Rows are points. Two turns around zero, p and q, are shown by what they do to some points. Write where each new point lands after one turn and then the other. Backwards means that the second turn is done in reverse. Each puzzle has new turns, and all numbers are rounded.
(in the rows, 128 means zero)

Turn p:
[131 116] => [128 116]
[ 84 129] => [ 85 139]
[169 139] => [170 130]
Turn q:
[137 100] => [106 108]
[133 128] => [130 123]
[149 150] => [157 118]
[155 127] => [138 103]
[ 66 135] => [109 187]
Where do these land?
p, then q: [113 130] => [127 143]
p, then q backwards: [124 143] => [114 134]
p, then q: [161 146] => [152  99]
p, then q: [163  97] => [105  87]
p, then q: [ 79 125] => [115 175]

Turn p:
[136 155 145 148] => [129 148 121  96]
[143 110 119 149] => [150 136 150 132]
[109 122 122 147] => [127 151 130 144]
[126  99 150 148] => [117 143 165 130]
[125 154 103  48] => [116  61  73 140]
Turn q:
[115 143 150  93] => [114 153 126  92]
[126 116 140  79] => [125 148  95  93]
[154 131 150 135] => [147 110 141 109]
[151 141 101 165] => [156 119 152 165]
[ 94 109 100 168] => [ 97 111 127 180]
Where do these land?
q, then p: [ 92 161 168 154] => [ 60 135 134 128]
q, then p: [109 134 133 123] => [113 134 115 133]
q, then p backwards: [154  80 110 103] => [130 172  86 112]
p, then q backwards: [161 117 129 123] => [152 134 148 143]
p, then q: [152 115 144 145] => [131 127 129  92]
q, then p: [100 121 111 163] => [119 171 144 140]
q, then p backwards: [128 167 102  85] => [113 142 127 188]

Turn p:
[146 170 138 156 125 142 133 199] => [121 133 109 133 127 167 163 199]
[119 115  99 154 120 159 131 102] => [140 116  98 123  98 138  99 107]
[141 158 137 124  94 106 133 101] => [159 162 120 156 144 109 128 126]
[105 126 121  98 131 146 106 110] => [129 131 135  95 139 115  94 120]
[160  82 138  69 145 138 123 112] => [135 139 180  81 124 121 147  84]
[119 162 121 146 115 163 184 117] => [154 127  71 135 151 168 129 117]
[143 113 102 115 171 100 109 114] => [143  87 173 127 120 106 125 121]
[ 95 110 111 152 114  73 126 148] => [ 92 105 109 160 120  79 137 139]
[123 115 184 138 137 125 107 150] => [ 80 152 158 139 129 147 129 140]
Turn q:
[127 155  96  87  69 157 139 147] => [119 157 108  71 110 174 142 160]
[149 135 131  68 115 156 133 131] => [160 123 124 100 114 183 122 137]
[ 90 107 135 156 138 148 115  85] => [ 86 124 118 177 146 137 107 118]
[155 136 138 143  91 147 110 142] => [115 127 139 122  80 130 131 154]
[156 100 121 157 155 133 117  81] => [131  90 107 187 128 119 135 134]
[ 99 134 110  97 158 129 118 157] => [132 118 138  91 173 132 109 129]
[144 197 138 155 138  98 112 127] => [156 162 126 133 114  72  99 159]
[ 75 102 143 131 152  91 134 127] => [110 132 134 132 166 108 115  70]
[130 105 126 125 109 100 130 133] => [122 121 117 114 115 118 145 100]
[155 109 142 160 155 121 172 149] => [150 124 168 154 135 108 175 119]
Where do these land?
q, then p: [ 97 155 134 108 181 111 132 156] => [137 121 201 133 145 137 124 138]
q, then p: [129 116 157 117  97 151 113 136] => [115 168 110 109 125 129 107 123]
p, then q: [ 98 156 107 148 116 126 107 153] => [107 107 138  84 140 103 136 134]
q, then p: [166 142  95 133 123 121 100  98] => [130 107 108 118  91  97 158 146]
q, then p backwards: [ 95  93 129  84 133 131 154  79] => [113 133 155 145 134 159 192  97]
q, then p: [160  85 154 135 111 163 163  95] => [128 145  73 143  98 175 125 101]
q, then p: [136 138 148 172 176 101 101 141] => [ 99 130 168 182 117 102 141 134]
p, then q: [174 165 126 162 102 139 132 124] => [132 137 142 124  97 120 161 183]
p, then q: [107 133  81 105 137 131 127 154] => [141  95 121  93 142 134 145  98]
p, then q: [118  96 148 116 105 106 152 144] => [129 168 109 139 161 124 134 111]

Turn p:
[149 108  97 148 133 114 102 139 110 116 137] => [140 125 116 145 120  85 125 143 108 115 150]
[148  87 145 135 141 133 117 153 167 133 172] => [161 102 106 101 151 120 140 139 151 137 176]
[118 146 140  97 130 151 124 148 139 131 106] => [126 123 142 111 110 156 128 133 153 104 113]
[111 159 117 175 124 155 147  39 120 150 156] => [ 62 126 119 167 133 126  99  84 129 200 131]
[152  75 163 129 113 159 101 160 105 135 118] => [175  66 159 124 135 117 115 156 129 119 129]
[137 132 132 114 127 143 116  49 156  90 115] => [ 69 100 132 169 142 146 176 107 132 128 135]
[108 150 129 131 124 101  97 123 128 150  94] => [102 148 141 122 132  99 129 141 145 116  89]
[ 70 128 124  97 152 108 174 129 112 122 120] => [108 174 136 103 148 176 109 135  92 116 122]
[157 104 140 119 136 127 110 150 197 136  94] => [134  91 102  89 127 123 181 158 157 114 118]
[103 145 112 161 131 149 119 139 124 134 134] => [115 142 132 131 101 119 102 146 141 151 139]
[164 145 104 123 146 119 120 102 114 132 128] => [114 122  96 155 124 110 123 103 121 107 120]
[128 147 125 118 116 116 112 148 102 113 202] => [163 164 142 145 133 113 106  93 143 117 178]
[102 151 106 102  72 103 205 153 115 144 117] => [151 181 150  83  97 155 132  86  80 146  91]
[144 116 159 144 146 116 147 161 102 106 100] => [172 128 121 148 138 146 126 169 111 123 102]
Turn q:
[107 111 110  57 132 128 150 133 153 150 133] => [145 160 114 115 152 160 163 124 177 100 121]
[125 126 145 125 106 145 134 149 151 162 144] => [147 128 143  92 106 151 122 123 151 132 133]
[114 162 150 144 147 135 123 113 107 152 112] => [ 95 124 123 144  91 156 129 125 106 135 125]
[143 108 146 146 137 106 169 137  58 157 151] => [114  87 175 133 158 170 149 159 106 162 119]
[102 119  98 136 123 136 144 118 155 132 162] => [127 149 120  93 139 129 121 160 136 108 154]
[127 129 150 130 137 108  92 104 158 138  86] => [103 130 104 153 106 116 123  84 151 142 151]
[111 120  94 124 105 143 103 117 113 147 162] => [133 113  95  87 150 149 111 134 113 111 132]
[171 116  99 148 140 127 109 202 146 159  70] => [199  97 111 184 100 133 101 139 168 161 135]
[167 118 137 123 123 127 184 107  77 103 116] => [110  89 167 146 147 105 175 151 117 123  93]
[157 141 125 119 143 126 116 144 158 128 138] => [166 139 130 136 116 121 137 112 125 124 151]
[106 171 145 152 109 108  97 108 141  35 116] => [ 97 175 113 130 118  45 104 105  83 143 106]
[104 114 136 132 134 148 115 104 119  73 145] => [ 99 146 140 124 153 100  99 120 104  95 116]
Where do these land?
q, then p: [128  96 176 145 142 137 140 126  97 133 178] => [135 103 159 141 174 165  96 143 157 121 131]
q, then p backwards: [ 99 123 130 121 139  88  88 107 187 123  94] => [132 180 101 148 149 114 118 106 148 137 190]
p, then q: [135 135 120 133 145 106 115 150 153 193  90] => [149 154  78 157 145 116 148 117 172 139 107]
p, then q: [101 115 105 110 126 134 129 123 121 106 100] => [115 138 146 120 132 135 112 130 117 132  83]
q, then p: [145 137 117 175 117 114 145  80  82 129 151] => [154 142 153  99 157 136  79 147  85 116 142]
q, then p backwards: [178  87 137 187  81 145 148 148 127 143 117] => [135  86 151 155  97 189  86 149 126 164 124]
p, then q: [115 146 144 133 130  81  96 137  91 106 106] => [128 149 142 169  95 103 122 129 102 168 121]
p, then q: [107 114 157 118 135 151 110 163 159 106 133] => [171 151 170 111 119 128 124 118 143 109 129]
p, then q backwards: [132 129  97 134 112 146 132 126 124 140 166] => [140 136 147 152 124 119  94 122 156 133 131]
p, then q: [119 148 122 115  68 149 164 157 144 160  95] => [115  97 119 107 106 127 166  90 174 122  82]
p, then q: [149 159 117 118 191 161 168 141 128 116 167] => [159 108  87  94 124 109  96 147  99  73 145]
q, then p backwards: [114 142 128  85 140 136  87  85 128  98 121] => [153 152  95  90 146  88 132  94 120 135 133]
p, then q: [140 133 114  90 137 118 143 123 124 109 147] => [114 126 130 122 135 108 135 141  95  97 123]

Turn p:
[144 118 149 147  93 153 136 102 113 152 168 162 122 149] => [116 130 161 127  88 115 125 105 105 129 164 167  98 130]
[129 119  96 114 119 115 141 141 141 131 119 126 115 162] => [113 143 115 117 149  98 126 153 118 107 127 135 131 141]
[124 119 100 129 122 127 120 156 142 140 115 123 145 116] => [143 134  94 150 125 115 125 148 136 121 117 131 134 127]
[127 132 141 108 111 133 114 164 146 107 110  99 127 138] => [118 147 131 158 148 115 119 131 146 108 129 100 154 116]
[101 137 142 149 134 118 109 121 103 117 118 129 104 101] => [117 107 116 137 136 173 122 108 105 140 123 118 134 121]
[168 123 134 127 107 122 122  84 131 155 153 146 120 129] => [114 113 148 109 107 108 101 115 136 141 136 153  83 128]
[152 109 144 160 124 137 110 101 120 117 174 133 126 143] => [112 134 143 129 120 118 145  98 124 165 161 140  91 117]
[115 115 140 127 158 144 130 125 120 104 110 141 111  89] => [137  84 117 128 128 155 147 114 129 128 136 100 141 142]
[124 122 135 121 148 112 138 148 142 155 114 118 136 142] => [124 135 138 141 133 124 137 159 138 127  99 134 137 147]
[144 151 113 131 130 120 155 159 139 125 117 110 132 128] => [149 153 126 130 139 118 132 140 124 104 101 106 120 130]
[121 142 130 137 148 137 118 116 115 107  85 130 147 121] => [153 116 120 123 145 138 131  96 131 138 109 126 162 132]
[115 124 132 112 149 114 130 125  83 110 115 133 143  98] => [146 102 124 111 119 146 125 133 110 158 120 101 159 121]
[110 128 114 118 114 127 151 138 158 125 115  82 141 135] => [113 168 108 123 124 122 136 140 154 101 108 114 146 125]
[114 147 105 102 143 143 124 146 134 146 135 111 119 137] => [140 152 122 128 143 145 113 160 141 115 142 128 133 146]
[132 133 145 138 120 120 122  92 132 127 172 178 133 131] => [126 101 155 109 116 131 137 119 121 139 152 167  97  96]
Turn q:
[116 138 122 141 113 126 128 152  93 152 148 118 120 137] => [126 122 112 141 104 142 126 141 140 164 152 125 125 146]
[128 133 122 124 148 139 150 148 137 150 142 203 147 113] => [159 117 154 166 173 118 118 112 117 146 167 144 128 104]
[132 101 130 133  73 132 131 128 136 110 133 106 124 105] => [116 117 118 110 106 137 103 115 166  89 137 132 124 139]
[117 128 148 107 131  92 145 115 134 136 127 109 135 126] => [132 119 137 102 119  97 153 125 146 137 117 121 120 126]
[130 117 140  95 133 152 139 139 133 136 157 116 120 119] => [123 132 132 104 134 118 126 138 124 120 172 107 118 126]
[144 127 139 147 148 137 139 109  95 131 129 125 121 128] => [125 122 132 132 118 156 149 107 106 137 127 110 121 131]
[122 144 132 121 130 150 131 126 128 121 119 131 111 107] => [112 152 123 136 129 124 130 115 120 118 140 133 113 120]
[154 142 128 137 103 133 109 139 136 117 119 136 121 143] => [136 140 133 127 123 152 108 143 126 118 117 157 120 138]
[127 135 137 151 143 143 151 111 146 113 126 105 118 136] => [120 140 141 136 110 129 159 127 115  98 125 119 142 135]
[124 139 138 113 138 148 129 150 128 117 117 119 181 130] => [106 132 145 104 130 125 123 130 118 144 141 150 166 100]
[124 123  68 100 127  31 137 129 122 131 132 108 122 137] => [145  85  98 129 132 109 152 178 188 150  80 112 105  99]
[128 133 138 150 144 126  45 112 138 127 128 109 136 128] => [152 165  98 108 112 128  93 124  99 136  85 113 155 137]
[125 115 127 130 137 121 132 150 132 115 108 138 111 138] => [112 116 143 147 129 118 115 143 119 123 115 129 116 128]
[132 118 123 136 121 144 130 109 135 145 107 127 129 132] => [119 139 136 131 146 140 131 114 137 121 118 122 137 147]
[117 126 127 134 131 146 125 105 128 118 128 169 123 143] => [135 120 118 146 156 127 132 111 100 117 129 145 129 144]
Where do these land?
q, then p backwards: [107 122 108 141 128 144 110 122 126 129 137 147 119 131] => [122 123 110 136 124 139 106 149 121 129 107 125 115 126]
p, then q: [129 101 123 138 151 162 120 118  95 126 147  97 115  96] => [133 145 110 118 134 153 149 155 152 126 154 111 145 171]
q, then p: [126 113 142 151 124 118 122 132 127 160 141 149 138 148] => [120 139 151 141 126 100 127 123 136 155 123 148 119 145]
q, then p backwards: [144 133 136 112 132 116 109 117 128 157 167  97 129 131] => [137 131  98 109 156 138 151 121 109 115 146 110 145 112]
p, then q: [116 148 134 101 144 148 113 132 153  99 133 125 117 130] => [141 136 138 116 122 116 133 136 105 100 146 109 151 104]
p, then q backwards: [130 158 113 141 108 116 160 138 139 144 131 136 142 137] => [148 152 139 125 132 118 112 119 159  98 121 129 114 126]
q, then p: [153  96  94 100 140 107  99 100 107 121 119 131 118  99] => [127 116  81 120 149 144 112 123 160 131 127  96 134 171]
p, then q: [122 146 145 164 157 103 150 158 150 146 110 137 117 104] => [ 76 126 163 159 121 152 131 120 112 107 112 127 122 136]
p, then q: [159 145 159 117 135 159 105 101 133 134 117 145 135 141] => [171 129 146 102 139 115 126 108 104 112 112 123 128 153]
q, then p: [149 125 139 155 101 110 112 129 129 124 118 108 142 147] => [130 123 137 145 127  95 113 112 141 108 135 144 157 129]
q, then p backwards: [119 138 145 136 117 126 110 111 102 147 106 136 106 143] => [141 117 123 164 146 129 127 115 114 154 119 111 116 133]
q, then p: [117 119  93 124 138 151 130 114 132 108 122 134 148 142] => [158 126 107 120 125 134 161 135 127 145 127 125 149 128]
p, then q: [114 108  96 129 122 161 152 153 154 121 126 132  92 133] => [125  92 103 144 111 134 151 170 116 103 135 140 136 114]
q, then p: [109 119 155 100 128 106 153 154 130 144 114 128 146 144] => [ 94 107 154 142 116 130 135 167 131 132 109 139 132 123]
p, then q backwards: [118 140 152 130 152 110 156 120 120 110 140 138 128 126] => [162 126 139 122 151 123 149 115 120 126 123 115 142 143]
q, then p backwards: [149 150 128 102 104 125 142 155 107 103 112 136 150 129] => [106 136 135 127 122 105 110  92 142 144 160 153 132 136]
q, then p: [113 115 116 135  95 115 131 122 145 103 136 101 134  93] => [118 119  93 115 137 109 131 122 155 109 131 125 128  87]
